Rows are points. A path goes straight from each point to the next, and from the last back to the first. The post is the endless flat space through its rows: a point in 2 columns, a line in 3, a plane in 4, and so on, so that a path can go around it. How many times does the path go around the post? Going back the other way cancels.
In the rows, zero is written as 128.

Post (2 x 3)
[[ 92 125 172]
 [110 112  75]]
Path (8 x 3)
[[108 151 132]
 [141 127 123]
 [160  92 169]
 [153 122 136]
 [119  89 130]
 [ 92  99 113]
 [ 87 105  77]
 [ 50 174  88]]
Times around: 1

Post (7 x 8)
[[123 126 175 138 137 169 132 129]
 [111 121  74 174 141  58 106  75]
 [162 147 193 141 153 112 214  95]
 [103 118  71 181 127 111 151  95]
 [ 90 123  36 124 144  93 114 103]
 [141 151 174 164 185 122 181 148]
 [123 136 141 125  85 148 105 201]]
Path (31 x 8)
[[120 156  96 144 138 101 156  83]
 [ 92 162 164 177  87 142 149 107]
 [ 66 127 171 228 151 140 139 107]
 [ 85 124 143 195 114 105 118 137]
 [104 174 138 127 113 115 137 158]
 [ 61 132 135 114 118 139 134 135]
 [ 93  95 135 153 139 116 166 152]
 [116 111 133 164 162 133 138 140]
 [110 110 127 165 125  87 173 128]
 [ 93 140  80 143 159  69 139 108]
 [ 92 103 151  99 157 106 155 153]
 [113 104 104 153 117 173 128 151]
 [138 119  54 159 103 128 121 125]
 [153 155 115 128 137  92 141  99]
 [178 131 105 143 141 161 184 143]
 [143  83  97 138 159  73 189 114]
 [ 98  93 134 165  94  96 190  78]
 [ 90 147 176 123 152 149 183 174]
 [107  96 139 114 141 142 177 162]
 [157  89 142 168  79  95 149  89]
 [119 133 148 169 125  66 184 149]
 [ 73 119 104 167 108 150 128 115]
 [101 175 126 156 104 141 137  78]
 [ 76 131 163 200 117 133 145 106]
 [102 144 174 214 119  82 177  90]
 [120 175 142 154 111 147 166  81]
 [148 155 129 112 153 165 113 162]
 [159 120 120 158 177 130 150 103]
 [126  94 102 136 146 101 165 166]
 [107 104 159 153 132 144 196  51]
 [112 142 183 167 131 100 120 115]]
Times around: 1

Post (11 x 12)
[[182 121 144 166  91 125  82 152 102 216  77  60]
 [148 127 138 139 143 121  52 104 142 144  87 125]
 [115 161 147 125 207 126 217 105 169  90 159 119]
 [112 128 138 146  50 142  65 148 114 139  62  85]
 [153 122 190 133 141 141 204  67 154 132 146 152]
 [157 123  94 117  57  94 101 129 162 208  88 104]
 [151 149 107 129 168 139 211  71 107  88 143 177]
 [130 112 151  67 136 136 117 127  85 102 146 106]
 [146 115 130 100 101 138 109 156 139 193  36 125]
 [125 117 165 128 144  91 154 156 119  70 163 170]
 [160 120 135 138 174 185 185 115 162  92 176 147]]
Path (34 x 12)
[[128  84 193 132 129 155 147 130 103 149  95  75]
 [135 118 149 134 110  76  92 137 170 146 101 110]
 [180 128 105  86 118 121 116 120 163  86 139 150]
 [184 182 157 147 155 161 173 103 159 149 143 106]
 [191 128 119 106  88 172 168 110 126  93 116 164]
 [137  86 176 137  95 137 108 184 147 122 111   7]
 [111 113 105 138 187 139 132 124 142 101  42 148]
 [156 101 136 136 130 126 135 128 137 181  89 167]
 [ 96 143 152 154 100  90  95 143  89 160 132 124]
 [157 170  89 162 127 146 138 123 112 103 137 134]
 [171 146 106 153  99  99 145 121 142 138 124 148]
 [153 145 113 129 142 147 172 145 156 124 112 113]
 [148 161  89  83  91 102 141 144  98 148  86 126]
 [167 150 118 142 159 130 123 119 130 150 143 153]
 [108 110 164 141 118 127 142 167 125 157 143 145]
 [153  80 128 192 162 147 117 189 153 107 147 147]
 [140 116 141 187 192 157 189  76 110  49 130 139]
 [216 135 140 116 212 194 130  75 157 115 101 101]
 [161 188 129 157 149 131 156  70 121 105 116 124]
 [140 159 169 114  92 153 152 158 135 174 126 106]
 [127 124 137 144 129 151 162 161 178 177 126 142]
 [124 105 143 158 134 161 127 136 107 126 148  81]
 [150 113 120 114 121  85 168 111 128 130 158 134]
 [172 113 112  82 147 129 110 102 150  97 124  96]
 [174 164 131 102 100 114 130 131 109 122 109 102]
 [146 135 172 139  68 171 148 119 110 152 129 113]
 [146 154 115 164 168 150 108  71  81 174 118 138]
 [132 102 149  84 137 141 193  96 138 179  98 158]
 [137 115 136 100 187 137 154 116  99  97 161  99]
 [159 132 145 140 175 129 171 124 160 106 125  68]
 [172 115 175 137 139 134  94 147 129 107 155 124]
 [137 179 179 140 117 160 154 123 163 139  78 141]
 [176 155 124 200 160 151 123 123 101 163 120 143]
 [ 96 122 119 116 143  90 137 113  94 157 145  65]]
Times around: 3
